Every row gives one point. The last column is the point's height on a tilted bowl or saddle (a function of degree 2), plus a little noise. Along how many of its main directions does it bend up, bend down or stay straight?

Points (18 x 4):
[[ 3.51 -0.53 -0.81  2.44]
 [ 2.07 -0.36  0.75  1.19]
 [-2.33 -0.76  0.17 -0.64]
 [ 2.63  2.34 -0.89  2.63]
 [-1.76 -1.62  1.47  0.63]
 [-1.27  2.26  1.13 -0.71]
 [ 6.30  3.88  0.19  2.32]
 [ 1.09  2.61  0.83  0.15]
 [-0.71  1.90 -2.10  1.76]
 [ 1.93  2.73 -3.12  5.80]
 [ 3.51  1.51  0.55  1.29]
 [-3.41  1.21  1.47 -1.14]
 [ 3.20  3.04 -1.00  3.27]
 [-1.57 -1.01 -0.33 -0.38]
 [ 0.35  1.69  3.21 -0.64]
 [ 0.07 -1.76  0.71  0.89]
 [ 0.42 -1.20  3.02  1.91]
 [ 0.07 -0.88  1.41  0.81]]
Directions: 1 up, 1 down, 1 straight

Points, 26 rows:
[[-0.35  1.65  1.25 -2.86 -1.97]
 [-1.07 -1.94  1.50  3.91 -1.72]
 [ 1.48 -1.56  1.59  2.16 -0.65]
 [-1.03  2.08  1.71  3.43 -1.71]
 [ 3.97 -2.58  1.42 -1.54 -2.22]
 [-0.11  3.27  0.92  0.25 -1.44]
 [-0.50  1.03 -2.16 -1.32 -1.50]
 [-0.45 -0.28 -0.03  0.36 -0.51]
 [ 0.34  0.13  3.58  0.86 -0.83]
 [-2.43 -1.24  0.68 -2.30 -2.30]
 [ 2.79 -1.15  1.34 -0.01 -0.72]
 [-0.90 -3.01  2.16  2.20 -1.67]
 [-3.91 -1.87 -0.79 -2.97 -3.86]
 [-0.01 -5.12  0.79 -1.50 -3.78]
 [ 4.33 -0.47  0.17 -0.42 -1.53]
 [ 0.32 -1.61  4.52  0.07 -1.59]
 [ 2.55 -2.45 -1.67  5.14 -3.71]
 [-2.11 -3.02  2.54  1.08 -2.19]
 [-2.95 -0.79  0.92  1.89 -1.50]
 [-0.47  0.68  2.57 -3.12 -2.31]
 [-0.45  2.95 -3.14 -1.57 -2.67]
 [-0.85 -1.38  0.06 -0.51 -0.96]
 [ 0.40  0.38 -4.45 -0.47 -2.69]
 [ 1.18  1.35  2.29  0.80 -0.58]
 [ 0.68  2.54 -3.18  0.15 -2.21]
 [-1.33 -2.34  1.30  1.15 -1.23]]
Directions: 0 up, 4 down, 0 straight

Points, 42 rows:
[[ 3.85  1.72  1.66  0.30 -1.49  0.44 -1.10]
 [ 0.85  2.78  2.11  0.50  1.25  0.80 -0.08]
 [-1.90 -2.78 -1.99  0.76  0.40  2.52 -0.82]
 [-3.13 -0.32 -0.78  2.28 -4.46 -0.81  2.82]
 [ 2.31 -0.40  0.09 -1.98  1.01  3.56 -0.47]
 [-0.27 -1.24 -2.73  0.08 -2.95  0.87  3.86]
 [ 0.24  1.89  2.08 -3.17  1.23  2.85  1.07]
 [-2.77  1.43 -0.63  2.59  3.27 -2.46  0.09]
 [-0.41  2.37  2.97 -0.93 -1.25 -0.67 -0.42]
 [ 2.09  3.03 -0.22 -2.01 -0.61 -0.47  0.84]
 [-2.71 -0.27 -0.58  2.85 -0.86  3.59  0.52]
 [-2.50  6.68  2.84  1.33  1.45 -1.12 -1.59]
 [-1.41  0.26 -0.88  1.22  0.80  0.51  1.14]
 [ 0.46 -1.84 -0.40 -0.03  1.11  0.02  0.44]
 [-1.25  0.59  0.86  0.78  1.24 -0.34  0.19]
 [ 1.03 -1.37 -2.59 -0.02  0.21  0.57  2.25]
 [-1.16 -2.40 -1.69 -3.04 -0.35 -0.47  1.06]
 [-2.59 -0.33  2.36  3.27  2.70 -0.68 -0.24]
 [ 0.43 -0.05 -1.70 -0.23 -1.85 -0.25  2.90]
 [ 1.31 -2.62  3.57  3.35 -2.90  5.42 -4.73]
 [-1.76 -1.33  0.90 -0.10  0.82 -0.36 -0.95]
 [-2.95 -0.08  0.11 -1.90  1.97 -1.92 -1.08]
 [ 0.90 -2.64 -3.51  0.74  2.10  1.85  1.68]
 [-1.55  2.38 -0.82 -0.42 -1.80 -1.17  1.64]
 [ 0.55 -0.84 -1.58  1.46 -2.69 -0.48  3.82]
 [ 0.44 -1.17  2.09 -1.61 -1.27  0.62 -0.27]
 [-0.74 -1.01 -2.11 -2.11  2.92  3.36  1.31]
 [-0.99 -4.68  2.75  1.25 -2.45 -1.47 -2.88]
 [ 1.71  0.66  0.75  3.53 -0.48 -4.61  1.02]
 [ 0.78 -3.11 -2.22  3.10 -2.30 -0.35  4.24]
 [ 4.74 -0.35  2.04 -0.30  1.93 -1.91 -1.61]
 [-1.27  1.11  1.96 -1.53 -2.56 -1.42  0.46]
 [ 1.56 -0.60  2.58  1.18 -2.67  1.69 -0.56]
 [ 0.23  2.44 -3.31  0.44  4.29 -1.40  2.36]
 [-0.98 -0.50 -3.28  1.98 -3.20 -1.04  5.36]
 [ 4.04  0.77  4.50  0.87  0.86 -0.40 -2.91]
 [ 5.64  0.54 -1.29 -1.34  2.94 -2.68 -0.72]
 [ 0.20  3.26 -3.34  0.30  0.69  2.80  3.31]
 [ 4.03 -2.66  0.21 -1.64 -1.92  2.24 -0.79]
 [-1.92 -1.11 -0.29  3.11 -2.26 -4.43  0.56]
 [ 0.58 -1.99  0.22 -1.99 -0.23  1.41  0.18]
 [-1.54  2.07  0.88  1.47  2.08  3.02  1.33]]
Directions: 2 up, 2 down, 2 straight
